Rows are points. Any point is a mix of the corners, with weights that add up to 1. It lies inside the corners' shape when no weight is negative. Is each point inside? If not, which corners have a negative weight?
(in the rows, 128 means zero)

Corners:
(1): [163 170]
(2): [149 202]
(3): [75 97]
Points:
[116 153] => inside
[ 95 135] => outside (1)
[132 147] => inside
[123 139] => inside
[130 172] => inside
[ 95 110] => outside (2)
[147 197] => inside

Corners:
(1): [176 127 218  98 142 133]
(2): [126 150  61 108  47 110]
(3): [ 94  82 182 132 132 202]
(4): [133 133 164 108 192 179]
(5): [ 65 178 127  88 100  86]
(6): [ 96  83 162 142 153 115]
(7): [133 185 101 162  60 141]
Points:
[128 157 128 141  98 149] => inside
[118 148  99 137  53 117] => outside (4)
[143 125 184 110 147 152] => inside
[115 188 144 123 125 114] => outside (2, 3)
[151 137 180 107 124 131] => inside
[123 172 110 105 101 101] => outside (3)
[117 146 102 109  88 122] => inside
[ 96  83 179 123 121 163] => outside (4, 7)

Corners:
(1): [165 109 155 120 152 180 149 130 154 120 144]
(2): [ 79 178  98  64  90  92 114 158 120 176 183]
(3): [161  87 152 166 114 166  80  66 155 114 142]
(4): [ 90 151  93  69 158  96 115 116 191 145 156]
(5): [ 37 203  97  77 158 120 133 160 143 157  81]
(6): [124 123 190 194 158 111 140 130 138 114 160]
(7): [157  69 115 126 138 119  88 149 167 118  97]
(8): [166 104 110 173 134 131 168 103 164 164 132]
(9): [ 98 171 131  57  88  88 117 134 209 148  96]
(10): [150  86 109 132  99 130 138  78 151  61 142]
(11): [197 136 149 150 171 116 118  97 119 118 104]
(12): [ 36 123  97   7 150  88 168 113 126 189  95]
Points:
[128 130 136 113 135 127 120 125 159 142 125] => outside (10)
[139 118  93 109 140 148 134 111 105 149 126] => outside (4, 6, 9)
[ 97 129 117  92 142 115 133 129 147 142 112] => inside
[ 96 142 122  86 134  97 142 137 153 145 128] => outside (3)
[105 151 117  87 130 101 135 134 171 148 127] => outside (3)

Corners:
(1): [111  88 120 176 147 152  84 108 127 113 141 109 141 172 134 175 150  40]
(2): [147 194 166 153  75 160 138 171  91 142 208 140 163 121 143  38  62 136]
(3): [129 115 135 110 179 157 155 174 119 124 108 126 159 164 119 147  84  77]
(4): [ 48 164 166  48 142  88 149  85 134 109 165 142  64 154 131  90 118 155]
(5): [161 117 131 122 120 156 123 154 122 183 133 143 134 147 183 210  73  95]
(6): [164 150 159 131 162 142 141 168 130 131 224 147 214  87 125 128  62 168]
(7): [174 180 115 118 118 156 102 129  67  78 150 169 211 168 130  97  65 171]
(8): [122  97 135 131 149 141  71 171 143 150 140  96 112 175 171 141 146 128]
(9): [127  79 163 135 145 147 100 136 157 159  89 155 146 150 168 128 123 112]
(10): [ 74 144 102  58 108  73 101 123 132 171 111 142  89 114  88 106 142 131]
(11): [141 105 159 103 142 130  63 126  87 133 110  97 122 124 144 181 124  71]
(12): [135  73 142 138 116 111 129 183 125 105 134 139 106 118 169 178 138  86]
(13): [110 215 139  91 138  99  90 117 169 114 119 170  42 144  99 128 175 127]
(14): [105 127 180 122 129 140 130 143  90 132 125 148 123 175 121 183 191 133]
(15): [149 124 113 148  82 249 105 139 106  89 154 123 209 108 146 137  70 172]
(16): [ 59 218 180  83 104  12 134 114 166 120 120 117  59 126 102 106 135 165]
(17): [145 203  85 159 123 205 106 132  67 107 146 138 181  90 200  85  85 164]
(18): [128 146 148 110 135  73 155  88 143 149 130 116  32 135 106  84 156 178]
(19): [106  76 155 169 149 125  77 143 126 155 132 138  74 135 122 162  75 123]
Points:
[111 152 149  91 138  98 122 137 128 140 133 138  94 133 133 115 111 130] => outside (1, 14, 15)
[137 141 133 126 127 142 115 143 116 127 138 134 148 138 146 139 123 120] => outside (4, 19)
[125 133 139 122 126 145 110 135 115 127 143 132 141 133 133 140 115 128] => inside
[118 140 143 127 126 127 106 132 122 124 137 130 123 139 132 133 111 129] => inside
[ 80 142 156  93 136  81 114 131 133 147 122 127  60 138 134 113 151 124] => outside (1, 5, 6, 7, 15)
[140  77 116 141 149 188  91 150  97 118 135 135 203 149 161 185  92  96] => outside (2, 13, 16, 18)
[148 154 201 111 134  95 160 138 128 130 150 152 123 171 126 159 112  84] => outside (8, 10, 15, 17, 19)

Corners:
(1): [122 146 154 105 116 127 107  94 167  76 123 113  99 134 161 124 137  67
 140 109]
(2): [138  47 129  92 122 140 177 114 100 236 119 123 138 114 117 139 111 136
 109  93]
(3): [228 103 103 156 114 134 110 113 179 187 111 121 105  63 112  93  24 170
 109 113]
(4): [115 146 249 102 175 156 152  86 100  95 137 141 133 139 151 130 152 116
  99  96]
(5): [118 156 171 196 157  98  69 128 123 110 116 185  93 157 170 131 120 135
  97 131]
(6): [171 114 166  87 110 117 152 136 102 151 110 124 119  97 105 138 129 106
 134 122]
(7): [118 147 121 187 115 141 144 158 151  83 116 134  94 163 155 126 148 145
 145 124]
(8): [118 116 170 119 129 146 143 155 133  81 121 116 104 168 155 103 126 120
 118 119]
(9): [142 140 149 100 179 106 144 112 119  91 112 118 112 122 173 188 146  68
 138  70]
(10): [113 121 129 126 144 204 140 148 145 112 116 125  94 164 144 145 107 144
 121 156]
(11): [117 106 124 125 110  92 130 124  99 108 104 122 145  66 140 101 117 130
 135 128]
(12): [137 135 136 124 156 139 112 151 134 131 122 119 120 134 142 111 115 148
 180  82]
(13): [164  91 129 110 151 107 141 142  92 123 100 164 225 114  62  91 135 157
 104 136]
(14): [115 132 130 135 108 132 170 124 121  89 129 147 129 168 145 101  79 155
 154 138]
(15): [130  56 148  94 127 110 163 129 107 148 131 155 144  72 141 114 127 141
 155 138]
(16): [128  98 165 213 134  99  94 148  92 167 130 111 104 112 140 130 138  63
 149 118]
(17): [115 124 167 133 143 116 126 111 118  79 187 110 143 163 137 178 130 133
 101 114]
(18): [152 119 120 175 120 165 116 153 106 125 153 154 110 169 155 107 141 148
 127 113]
(19): [112 103 123  89 125 147 167 136 113 107 139 142  98 119  99  92 107 126
 113 148]
(20): [112 127 149  99 128 123 169 150  98 120 188 126 214 143 126  86 163 102
 135 149]
(21): [149 133 135 105 129  92 159  72 125 118 116 115 102 136 156 103 121 149
 147 139]
Points:
[141 124 158 112 136 115 144 113 120 111 128 135 143 129 141 120 130 134
 126 107] => outside (10, 16, 19)
[149 107 163 140 144 147 115 131 125 141 118 140 114 139 140 151 115 125
 119 102] => outside (7, 11, 19, 20, 21)
[136 125 138 160 150 125 136 135 120 114 135 142 123 132 143 125 124 138
 136 124] => outside (1, 2, 6, 8, 11)
[137 117 144 110 133 128 143 128 121 118 126 135 134 124 131 120 128 131
 123 122] => outside (14, 16)
